Each row is a point. To make a cloud, some directions were put in groups of two or more. Within a group, all points are equally far from the middle, so they leave a hole (a ring in 2 directions, a hollow ball in 3). The other directions are filled evenly. Then the cloud was stretched, turned, moved and blurred a little. How many holes are there, and how many directions does each take, smallest first?

Cloud, 13 rows:
0:  0.036  0.017
1: -0.003 -0.040
2: -0.002 -0.035
3:  0.005 -0.013
4:  0.004 -0.039
5:  0.008 -0.028
6: -0.031  0.002
7:  0.026 -0.006
8:  0.023 -0.064
9:  0.032 -0.052
10:  0.031 -0.030
11:  0.016  0.041
12:  0.064 -0.009
Holes: 0

Cloud (22 x 3):
0: -0.021 -0.001 -0.004
1:  0.016 -0.016 -0.046
2: -0.002  0.032 -0.016
3:  0.043  0.027 -0.021
4:  0.058 -0.023 -0.051
5:  0.044 -0.062  0.010
6:  0.040 -0.015 -0.053
7:  0.037 -0.025  0.035
8:  0.008  0.015 -0.003
9: -0.020 -0.036  0.020
10:  0.008  0.027  0.013
11: -0.016 -0.010 -0.041
12:  0.035 -0.012 -0.069
13: -0.016  0.038  0.040
14:  0.019 -0.029 -0.030
15:  0.055  0.010  0.014
16: -0.006 -0.007  0.061
17:  0.031 -0.025  0.049
18:  0.020 -0.010  0.013
19: -0.003  0.035  0.043
20:  0.010 -0.006 -0.006
21:  0.025 -0.001  0.060
Holes: 0

Cloud:
0:  0.033  0.033  0.009  0.034
1: -0.003  0.028  0.031  0.001
2:  0.004 -0.063 -0.038  0.014
3: -0.032  0.007 -0.043  0.009
4:  0.002  0.027  0.016  0.052
5: -0.042 -0.002 -0.041  0.026
6:  0.004  0.032  0.033  0.022
7:  0.023 -0.054 -0.021  0.045
8:  0.020 -0.054 -0.039  0.018
9:  0.030 -0.021  0.023 -0.026
10:  0.011 -0.044 -0.008 -0.031
11:  0.057 -0.005  0.028  0.011
12:  0.044  0.014 -0.021  0.031
13: -0.016 -0.009 -0.005  0.069
14:  0.040 -0.038  0.040  0.016
15: -0.054 -0.005 -0.015 -0.002
16: -0.025  0.009  0.041  0.023
17:  0.053  0.012  0.026  0.010
18: -0.015  0.008 -0.045 -0.006
19: -0.010  0.016 -0.042  0.034
20:  0.025 -0.053 -0.027  0.039
21:  0.049  0.014  0.028  0.005
22:  0.056 -0.027 -0.006  0.035
23: -0.004  0.020  0.017  0.057
24: -0.021  0.017  0.038  0.019
25: -0.022 -0.018 -0.016  0.066
26:  0.020 -0.040 -0.045 -0.004
Holes: 2 (2, 2)

Cloud, 31 rows:
0:  0.011  0.035 -0.019  0.011
1: -0.002 -0.019 -0.044 -0.014
2: -0.003 -0.011  0.003 -0.041
3: -0.020  0.007  0.002  0.062
4: -0.022  0.024  0.023  0.004
5:  0.011  0.038 -0.004  0.043
6: -0.002  0.013 -0.082  0.021
7: -0.024 -0.041  0.027 -0.012
8:  0.037  0.007  0.040  0.010
9: -0.058 -0.043  0.030 -0.003
10: -0.058  0.060 -0.025 -0.008
11: -0.044  0.003 -0.011 -0.042
12: -0.080  0.000 -0.003 -0.002
13: -0.003  0.020 -0.027  0.056
14:  0.022  0.025 -0.060  0.005
15:  0.024  0.045  0.029  0.023
16:  0.015  0.034 -0.015 -0.052
17:  0.022  0.020 -0.047 -0.013
18:  0.004 -0.029  0.019  0.057
19: -0.034 -0.034  0.002 -0.046
20: -0.032  0.042  0.036  0.004
21: -0.050 -0.024 -0.016 -0.014
22: -0.001  0.020  0.034 -0.006
23: -0.036 -0.003 -0.019 -0.015
24:  0.020 -0.022 -0.010  0.025
25: -0.001 -0.045 -0.030  0.002
26: -0.057 -0.006  0.020  0.007
27: -0.008 -0.024  0.056  0.016
28:  0.070  0.021  0.021 -0.008
29: -0.051 -0.018  0.002 -0.061
30:  0.017  0.006  0.024 -0.005
Holes: 0

Cloud (52 x 6):
0: -0.002  0.080  0.018  0.006  0.002 -0.012
1:  0.023 -0.031  0.037 -0.021 -0.023 -0.012
2:  0.053 -0.038 -0.012  0.031 -0.027 -0.013
3:  0.017 -0.009  0.064  0.025  0.014 -0.011
4: -0.022  0.028  0.011 -0.014  0.033 -0.031
5:  0.041 -0.014  0.037  0.046 -0.021  0.017
6: -0.043  0.019  0.044 -0.011 -0.031 -0.015
7:  0.035 -0.034  0.026  0.038  0.035 -0.027
8: -0.004  0.029 -0.046  0.024 -0.041 -0.033
9: -0.001  0.023 -0.058  0.051  0.005 -0.033
10:  0.031  0.037  0.026  0.016 -0.043 -0.029
11: -0.027 -0.035 -0.022  0.029  0.004 -0.039
12: -0.038  0.003 -0.008  0.010  0.032 -0.020
13:  0.040  0.037 -0.013 -0.029 -0.032 -0.026
14: -0.040 -0.004  0.019  0.001 -0.027  0.019
15:  0.027 -0.030 -0.018 -0.035  0.012  0.011
16:  0.031  0.038  0.009  0.003 -0.009  0.054
17: -0.008  0.043 -0.046  0.040  0.018 -0.019
18:  0.036 -0.055 -0.009  0.068  0.035  0.002
19: -0.031  0.047  0.051 -0.018  0.007 -0.008
20:  0.043  0.013 -0.017  0.037  0.016 -0.054
21:  0.038 -0.053  0.011  0.019 -0.024 -0.005
22:  0.002 -0.007  0.045  0.000 -0.040 -0.045
23:  0.050  0.016 -0.008  0.006 -0.032  0.018
24:  0.015  0.003  0.004  0.084  0.006  0.035
25: -0.040  0.013 -0.002 -0.022 -0.029  0.008
26:  0.059 -0.010 -0.052  0.028  0.013 -0.001
27: -0.015  0.069  0.017 -0.040 -0.035 -0.014
28:  0.028  0.017 -0.038  0.041  0.038  0.036
29: -0.016  0.046 -0.019  0.002 -0.034  0.033
30:  0.007 -0.048  0.013  0.030 -0.027  0.021
31:  0.013  0.015 -0.049  0.064  0.026  0.015
32: -0.026  0.005  0.046 -0.004 -0.039 -0.036
33:  0.015 -0.016 -0.013  0.030 -0.018 -0.079
34:  0.020 -0.065 -0.009  0.015 -0.006  0.004
35:  0.009  0.015 -0.040  0.018  0.043  0.038
36:  0.034 -0.057  0.005  0.034  0.041 -0.005
37: -0.019 -0.009  0.015  0.019  0.026 -0.052
38:  0.043  0.042  0.015  0.018  0.013  0.034
39: -0.003  0.010 -0.054  0.010  0.031  0.021
40: -0.021 -0.035 -0.028  0.001 -0.001  0.002
41: -0.012 -0.032  0.003  0.038  0.045  0.029
42:  0.001  0.010 -0.055  0.042 -0.032 -0.026
43:  0.025 -0.032  0.043 -0.009 -0.025 -0.006
44:  0.022  0.022  0.025 -0.020  0.044  0.021
45: -0.002  0.017 -0.048  0.036 -0.038 -0.040
46:  0.030  0.001 -0.061  0.015 -0.011  0.017
47:  0.009  0.007 -0.032  0.050 -0.003 -0.070
48: -0.019  0.077  0.007 -0.005 -0.038 -0.006
49:  0.058 -0.007 -0.052  0.020  0.011 -0.001
50: -0.018  0.041 -0.015  0.023  0.030  0.043
51:  0.000  0.035  0.049 -0.025  0.027 -0.001
Holes: 3 (2, 2, 2)
